Each row of a before or after table is a point. One or more steps were done to the points. Then noise was added and the rows were shuffled. The steps act on how far a point lies along the listed directions, d1 being the first. What was done? A step turns or swaps two directions, mirrors them in a line or flattens them onto one, adds a multiple of one to another, or multiplies one. Angles are multiples of 10 degrees, from the lower direction toward the higher: turns from -170 to 170, lines from 10 to 170 but not 90. Use the fewest steps. Two steps may share a direction if one is a turn and the other turns, adds or multiplies; they go together, in the order done. Otherwise the lowest direction goes first.

Directions:
(1): [ -8 -11 -43]
(2): [-44  -6  10]
(3): [-8 43 -9]
Before (8 x 3):
[[  8  23 -47]
 [ 17  28  34]
 [ 15  -6  -9]
 [-27  11  35]
 [ 23   0 -38]
 [  8  28 -28]
 [ 12  24 -29]
 [-58 -11  13]]
After (8 x 3):
[[ 25 -30  -3]
 [-45  -7   5]
 [-37   7  51]
 [ 26 -33  -2]
 [ 14   7 -10]
 [ 40  -8  -6]
 [-26 -12 -37]
 [ 40 -34   3]]
Steps: turn d1 and d3 by -160 degrees; turn d1 and d2 by 40 degrees

Directions:
(1): [ 46 -13  -5 -11  28  30]
(2): [-33 -20  24 -12  -2  43]
(3): [ 18 -30  -9 -20 -49  -3]
(4): [ 16  39  36 -27 -14   1]
(5): [ 14  15   3  47 -25  28]
Before (12 x 6):
[[-19   8   2  21   5 -12]
 [ 27  -6 -20  22  10   3]
 [ 19  29  -7  20 -13 -11]
 [ -9  39  31 -32  47  16]
 [ 29 -16 -25 -12  15 -12]
 [ 46  12   7  10   3   6]
 [-39  22  41 -13  23  10]
 [-15  24  35 -10  -3  -4]
 [ 27 -10 -23  -6  30  12]
 [-39  38  23  -6  11   9]
 [ 25   2   3  15  22   8]
 [-17  16  32  -8  -2  24]]
After (12 x 6):
[[ 43   8 -43  -5   9 -59]
 [  8  42 -18  30  -5 -50]
 [-17  23 -14  16 -27 -32]
 [ 29  -2   5 -12 -10  -1]
 [  6 -40   0   5   7  36]
 [  8  21 -14  -3 -12 -59]
 [  4  -8 -29  13   1 -64]
 [-20 -48 -18  28 -40  52]
 [ -2  -5  -7   6 -21 -38]
 [-34 -53  15 -13  -1  63]
 [-17 -57  23  -1 -23  84]
 [  2 -42  -3 -13 -18  67]]
Steps: turn d1 and d4 by -160 degrees; multiply d2 by 2.5; turn d3 and d5 by -160 degrees

Directions:
(1): [ 25   5  29 -38  23 -32  14 -29 -13 -41 -11]
(2): [  1  -9  17  16 -21  23  68 -18 -28  10   8]
(3): [-16 -63  -1   7  15  -3   0 -40  33   8 -15]
(4): [-16 -25  -4 -11  27  12  31  58  12 -32  -4]
(5): [-17 -27  11 -11 -12 -13 -16   1 -16 -13  72]
Before (9 x 11):
[[ -9  -1 -23  14  16  -1 -34  43  44   1 -49]
 [-49 -30 -44  25   5  -6 -47   7  39  24  35]
 [ -1 -17  21 -52  17 -13  13  -7  18 -31 -22]
 [ 23 -39  10  -4 -14 -11 -55 -22   7  -1  33]
 [ 29  50   5  37 -31  -7  -5 -35 -16  41   0]
 [-23 -41   9  11 -20  13  34  -6 -10  27  28]
 [  0  -1 -36  -4  30  -4 -19  34  35   4 -33]
 [ 17   9  21  -6  -3 -20 -19 -50  15 -24   6]
 [ 24  24  45 -21 -22 -16  46   0 -29 -26  26]]
After (9 x 11):
[[ 11  20  16 -14  14   2  19  21  15 -51  -2]
 [ 20 -20  35 -18  31 -49   4 -48   5 -32   6]
 [ 14  85 -10  15 -28  -5   4 -30 -34  26  -4]
 [-24   4  -5 -21  -8  22  11  65   9  -5   6]
 [ 63  25  16 -10  -3  18  18  14 -15 -19 -41]
 [-11 -56  12  -2  17  -1   9  12  67  -8 -34]
 [  6  18 -14  -4  11 -23 -52   1  20  20 -39]
 [  1   7  -9  14 -32  10  16   6 -31  28  54]
 [ -8  15  15  27 -50   1  12   6 -39  17  57]]
Steps: turn d1 and d4 by 90 degrees; turn d2 and d3 by 150 degrees; multiply d5 by -1

Directions:
(1): [-25  45   9  20  24 -10   0   0  10  15  55  -9  45  14]
(2): [ 22 -21   8 -14   4 -54  15 -17 -17  51  33  -6 -28  -8]
(3): [  0 -12  10 -27 -15 -33 -24 -13 -45 -40  -2 -36  35  21]
(4): [ 33  19  23 -18 -30 -24   0 -16  52  -5 -11  27   8  43]
(5): [-32  52 -37  11 -17 -30  -5 -12 -28   6 -26  15 -32  17]
Before (9 x 14):
[[ 35 -49  19 -26 -18  -3  12   4  10  -6 -46  14 -38 -14]
 [  8  21  -8  33  15 -18   8  17  16  72  15  24 -31 -14]
 [ 61 -27  23 -16 -15  31  13  12  34   7 -16  20 -47  -8]
 [-22  56   8 -22  -3 -14 -19   6   1 -37   5 -20  42  22]
 [-34  26 -10  34 -10  18 -18  25   8  -7   8 -17  37  17]
 [-39  38   3 -14 -11 -17 -34  -5 -24 -36   6 -25  47  19]
 [-27  30 -45  40   3   4  23   3   1  20 -37  19 -40 -16]
 [-42  37  -8  31  28  20  16   8  -4  25  58   2   7 -16]
 [ 29 -25   0 -21   3   7  -7   6  -8  -5  -8  -4 -24 -27]]
After (9 x 14):
[[ -4  10   6 -36 -43 -44 -28 -16 -30 -29 -41  -9  -3  22]
 [-46  86 -44  50  -2 -20  11  -7  13  13 -24  28 -12  15]
 [ 11  17   6 -56 -33 -55 -20 -14 -19 -26 -19 -15  -7  15]
 [ 46 -17  28   8  26  48  25  29  38  45  47   5 -27 -34]
 [-42  44   2   4  -4   3  -7  -4 -15 -36  39  -6  51  25]
 [ 12 -35  19   8  18  29  31  17  28  40 -11  23 -40 -39]
 [ 18 -11  -2  -4  13  40  -2  14  19  -5  -1  11 -15 -35]
 [-36  52 -21  37  30  -7 -16  18 -22  35  23 -10  21  -5]
 [ 11  17   7   4 -37 -36 -21  -3  14  -6   1 -18  32  49]]
Steps: turn d1 and d3 by 60 degrees; turn d2 and d4 by -90 degrees; multiply d5 by 1.6
